Every row gives one point. The window is the flat piece filled in between its corners: a triangle in 3 columns, a solid with four corners in 4, and so on. A path goes straight from each point to the next, and from the last back to the first. List the points from which the path goes on through the window.
In the rows, zero is written as 128.

Window (3 x 3):
[[ 50 183 179]
 [192 102 165]
 [ 92 165  85]]
Path:
(1): [166 192  50]
(2): [207 172 158]
(3): [123 111 125]
(4): [107 121 105]
(5): [166 186 143]
(6): [ 98 221 143]
(7): [104 114 183]
(8): [ 91 138 108]
(9): [109 178 101]
(10): [166 156 197]
(11): [109 118 166]
(12): [124  70 100]
(13): [187 177 128]
(14): [125 173 140]
(15): [103 129 118]
(16): [ 30 131 141]
Through the window after points: 2, 4, 6, 8, 14, 16

Window (4 x 4):
[[134  72 124 103]
 [159 211 136 157]
 [ 88  86 129  79]
 [126 128 176 223]]
Path:
(1): [122  69 153 109]
(2): [ 57  97  99 150]
(3): [ 86  83 105 150]
(4): [149  69 215 127]
(5): [149 158 211 172]
(6): [145 210  59 161]
(7): [134 167 131 203]
(8): [153 155 167 167]
(9): [108  99 172  61]
(10): [ 95 117  80 144]
(11): [ 85 137  66  91]
(12): [153 124 188 136]
(13): [183 151 190 101]
(14): [ 71 136  86 136]
(15): [ 92  66  82 122]
(16): [ 97 105 156  79]
Through the window after points: 5, 9, 11, 13, 15

Window (4 x 4):
[[141 213 110  99]
 [110  51 163 144]
 [138 153 114  55]
 [103 122 104 121]]
Path:
(1): [ 94  73 176 129]
(2): [156  50 112 159]
(3): [144 130 104  79]
(4): [ 93 203 143  40]
(5): [ 67 121 164  93]
(6): [151  78 109 119]
(7): [152 159  86  62]
(8): [106 162 127  88]
(9): [ 93  99 150  96]
(10): [169  70 139 169]
(11): [194 217  59  78]
(12): [ 87 178 163 120]
Through the window after points: 1, 3, 9, 11

Window (6 x 6):
[[138 238 182 148 166 125]
 [163 188 196 147 104 129]
 [168  69 151 102 135 155]
 [104  49 159 127 109 130]
 [179  47 165 118 132  87]
 [142 159   9 108 110 145]]
Path:
(1): [146 115 136  41  81  88]
(2): [157  52 131 142 130 141]
(3): [180  97 149 143 133 128]
(4): [116  75 173  38 140 120]
(5): [ 94  45 198  47  88 140]
(6): [194  95 129 133 152 150]
(7): [111  56 136 152 110 139]
(8): [121  91 153  97 116 122]
(9): [138 125 107  87  98 120]
(10): [152  66 121 174 148 114]
(11): [ 99 224 124 239 112 147]
(12): [189 123 188  70 110 120]
Through the window after points: 3, 5, 7, 11

Window (6 x 6):
[[127 206 156 109 160 155]
 [158 160  65  91 126  87]
 [104 172 150 126  50 152]
 [ 42  57 135 159  77 124]
 [172 165 204  65 162  90]
 [141  39  65 212  67  97]]
Path:
(1): [133  40 106 153 106 141]
(2): [ 76 138 104 150  76  78]
(3): [ 53 149 111 133  58  58]
(4): [123  82 112 158 114 172]
(5): [200  89  57 111 126 141]
(6): [115 153 141 129 108  64]
(7): [104 211 128 115  97  77]
(8): [169 127  70  95 142 118]
(9): [135  88  94 149  92 130]
(10): [ 64  71 146 172  89  67]
(11): [136 154  97 124 137  69]
(12): [158 128  64 105  97 115]
Through the window after points: 1, 5, 7, 9, 11

Window (8 x 8):
[[ 63 156 163 124  86 186 158 140]
 [183 122 103 163 139  84  81 121]
 [ 72 129 150  56 126 140 154  64]
 [219  95 160 190 143 147 103 156]
 [128 170 116 122 115 226  56 145]
 [113 174 104  97 217  83 108 114]
 [122  79  72 188 185 141  98  94]
 [ 50  69 133 133 187  85  95  63]]
Path:
(1): [178 168 133 191 124 139  86  80]
(2): [182 142 114 184 184 113 111  89]
(3): [172  96 133 151 117 119  84 154]
(4): [121 144  82  91 128 106  41 218]
(5): [ 85 145 178 170 162 175 190  44]
(6): [ 78 195 185 126 167 140 110  71]
(7): [135  87  84  95 112 145 121 171]
(8): [122  51 113 116 164 153  75 170]
(9): [110 164 117 188 125 137 116  34]
(10): [ 81 164  93 182 183  88  77  40]
(11): [139  95 133  91 171 119 121 157]
(12): [104  52 117  97 195 121  90 151]
Through the window after points: 2, 10

Window (9 x 9):
[[144 157  84  87 138  98 100 149 249]
 [114 131 142 105 127 118 125  84 121]
 [166  47  90 134 174  83  88 151 179]
 [107  72  89 121 123 142  85 134 227]
 [162 123 105 118  62 140 121 121 131]
 [155 135 132 149  80 189  56 113 111]
 [150 122 126  91 115 206 116  98 118]
 [155 114 144 172 133 164 154  81 104]
 [161 114 224 122 169  35 211 187 132]]
Path:
(1): [114  79  65 198  94 143 132 157  97]
(2): [164 149 144 107 109 161  68 107 165]
(3): [174 110 155 104 125 126 128 121 160]
(4): [ 85 172 117 155  82  96 167 176 104]
(5): [148 132  67 125  91 175 128 160 123]
(6): [156 119 135 121 100 122  99 106 159]
(7): [165 105 133 112 142 146 119  82 159]
(8): [ 88 120 118 139 143  78 105 244 150]
Through the window after points: 1, 5

Window (9 x 9):
[[118 188  70 201  57 210 200 117 106]
 [200  85 137 118 125  98  86 146 101]
 [203 134 109  70 136  65 133 142 164]
 [200 154  50 128 116  72 158 113  77]
 [155  46 105 229 220 201 132  96 155]
 [115 124 103 205 113 106  41 168 131]
 [ 82  76  70  96 116 191 171  31 161]
 [101 157 180 171 162  76 131 146 112]
 [112 111 169 122  59  29  87  78 183]]
Path:
(1): [ 87  91 106 173  77  84 182 134 103]
(2): [185 177 142  94 193 155 102  58 163]
(3): [176 145  96 138 156 134  43  80 118]
(4): [134  86 113 148  76 104 187 169 122]
(5): [114  99  91 159 129 106 150 111 148]
(6): [152 135 109 171 133 174 112 110 139]
(7): [135 142 109 167 157  97  64  16 115]
(8): [170 103  99  90  95 100 150 144 165]
(9): [160  69 146 159 120  78 152 160 152]
(10): [161 193  48 120 173 165  57 104 109]
(11): [135 209 180 162 177  37  77  86 153]
(12): [109  94 131 166 124 128 146 173  98]
(13): [116  95 127 167  85  86 130 136 139]
(14): [148 181 110 150 170 149 102  52 113]
(15): [166 208 157 173 160  80  54  98 150]
(16): [150  67  92 165 109 135 155 142 118]
Through the window after points: 3, 11

Window (11 x 11):
[[107 138 153 181 106  81 146  70 161 166  89]
 [ 27 209 158  93 131 102 129 133 140 117 104]
 [128 179 115 150 101 156 190 154 171  45 115]
 [143 118  81 167  65  66 210 197  75 135 192]
 [147  64 189 154  97  82 148 120  59 185 173]
 [114 126  23 157  99 191 172 114 101  76 158]
 [187 119  85 103  41 100 163  99 129  96 122]
 [ 82 164 176 175  84 141 202  92 175 153 183]
 [131 146  95  96 166 123 110 113 127 186 115]
 [101 192 197 205  75 205 116 112  47 200 193]
 [122  87 125  90 106 126 141 165  15 247 102]]
Path:
(1): [125 144 144 149 109  68 220 114  78 153  98]
(2): [148 153 129 131  86  96 166  80  93 151 103]
(3): [ 94 105 126 147  89 133 147 155 169 141 166]
(4): [ 98 119 124 149  99 125 156 158 116 160 144]
(5): [147 193 118 154 124  99 194 108  91 131 174]
(6): [111 182 116 135 129 106 168 101  74 105 145]
(7): [142  58 179 155  75 154 131 155 180 226 146]
(8): [117 122  61  96  57 176  97 154 200  85 193]
Through the window after points: 2, 6

Window (11 x 11):
[[ 43 110 111 111 126  63  59 122 143 141 172]
 [229 159 207 120 134 166  88  78 117 124 105]
 [ 56 184  72 135  94  38 128 102 107 170 190]
 [235 173 172 102 111 213 105 116 173  56 173]
 [ 85 173 116  93 117 150 123 152 110 133  80]
 [ 79 141  96 179 151  51 130 186  85  86 134]
 [159 127  77 136 134 112 125 136 167 148  95]
 [ 57 115  45 148  51  37  95 138  78 100 115]
 [146 143 123 116 160 125 149  58 139  21 123]
 [205 109 150 145 153 249 140  80 109  83 145]
 [223 174 112  47 165 174  51 108 101 146 154]]
Path:
(1): [133 134  96 112 127 103 140 143 118 124 134]
(2): [129 202 123 206 119 113  42  63 181 115 142]
(3): [ 74 154 105 139 129 114  46  91 167 143 156]
(4): [110 122 104  85 111  33 169 161  54 122 170]
(5): [181 129 141  95 157 138 156 140 134  89 160]
(6): [165 149 129 147 102 183  87  94 121  87 135]
(7): [133 150 119 152 147 186  60 135 124 114 121]
(8): [190 132 116  44 113  48 196 115 141  77 122]
(9): [139  79 140  67  89  94  97 131 138 151 198]
(10): [ 99 208 100 155 149 126 107  90  97  91 128]
(11): [140 154 127 134 138 144  88  93 144  83 118]
(12): [ 99  87 106 140  94 129 185 148  70 131 155]
Through the window after points: 1, 3, 5

Window (12 x 12):
[[121 155  80 121 105 145 152 121 140 120 119 140]
 [134 107 149  66 133  97 181 102 127  82 203  58]
 [ 49 113 205 119 189 124  97 159 171 172 111  64]
 [ 57  91 137 107  88 124 128 112 115 106 103 134]
 [128  69 112 142  85 177  86  40  95 199 193 145]
 [146  79 110  80 157 148  76  73 133  54  97 201]
 [115 136  88 136  83  61 111 132 134   7 136  45]
 [ 48 102 138 167 120 145 120 132 210  95 151 146]
 [ 90  75 137  75 105  87  90 160 180  98 134 128]
 [104 138 156  91 141 127  88 122  54 140 189 113]
 [160 130 164 158 113 243 102 137  36 183 143 122]
 [121 106 164 115 107  80 124  96 157 106 123 171]]
Path:
(1): [ 49 165 130 114  65 149  88  61 158  37 133  90]
(2): [127 133 158  56 109 205  96  46 115 123 154 119]
(3): [106  87 114 144 132  94 104 134 106 126 161 141]
(4): [ 82  66 119 121 124 107 157 113  99 111 105 124]
(5): [110 163 144  92  87 125  66  90 209 116 184 140]
(6): [120 133 160  79 101 135 128  97 113 118 170 108]
(7): [103 101 114 136 163 100  98 146  81  99 166  92]
(8): [136  61 155 125 167  98 146 191 123 210 167 147]
Through the window after points: 2, 6

Window (14 x 14):
[[124  13 122 126 142  92 129  76  48 144 143 201  53 171]
 [ 43 124  68 141 162  94 151 172 159 194 141 168 168 112]
 [138 132 117 158 138 117 120 162 177 150 187 111 122  59]
 [149 184 172 135 138 137 197 120  67 120  46 100 124 135]
 [153  78  99 115 126 124 121 154 168 110  88 166 110 106]
 [171 134 196 106 210 152 130 137 161 140 130 125 147 199]
 [ 56 119 167  88  87  41 103 205  78 136 161  56 124 146]
 [139  71 133 147 120 122 193 134 172 104 113  78 157 164]
 [ 80  92 156 108 159 102 149 106 170 130  58 120 114 139]
 [121 107 134 143 132  36 161 134 162 148 181 160 136 173]
 [154 105 191 146 109 194 173 118 174 138  82 186  84 144]
 [123 165  50  67 143 130 137 121  54 148 209 162  41  90]
 [114 112 132 134  73  81 120 157 122 178 100  76  85 154]
 [ 67 122  69 125 122 155  86  70  93 120  84 204  82 120]]
Path:
(1): [131 137 131 126 169 121 169 147 114 127 114 143  83 150]
(2): [119  97 140 102  67 103 110  90 118 134 105 107 132 108]
(3): [ 91  96 138  84 124 102 141 115 145 165 128 143 137 128]
(4): [131 100  89 210 158 102 125 182 131 105 152 160  50 159]
(5): [112 122 131 155 115 156 134 185 142  92 125  95  71 150]
(6): [113  97 150 119 138  94 148 103 138 172  96 169 143 137]
(7): [135 120 139 122 129 138 130 109 139 146 120 134 132 121]
(8): [ 70  69  91 146 160  89 142 194 169 118 158 188  49 166]
(9): [107  86 117 163 156 116 147 137 148 122 143 128  71 157]
(10): [126  98 129  91 108 102 126 135 133 150 129 137 157 120]
(11): [127 129 153  87 109 131 151 112 136 162 118 108 133 128]
(12): [139  92 148 185 197 138 120 181 134  97 117 172  77 164]
(13): [ 98 121 122 157 134 111 142 126 113 130 115 131  82 155]
(14): [126 119 139 108 128 127 149 114 119 146 115 151 125 131]
(15): [171 114 121 101 127 127 144 102  99 166 100 144 156 146]
(16): [  7 148 115 162 148  94 152 201 162 130 158 121  48 110]
Through the window after points: 15
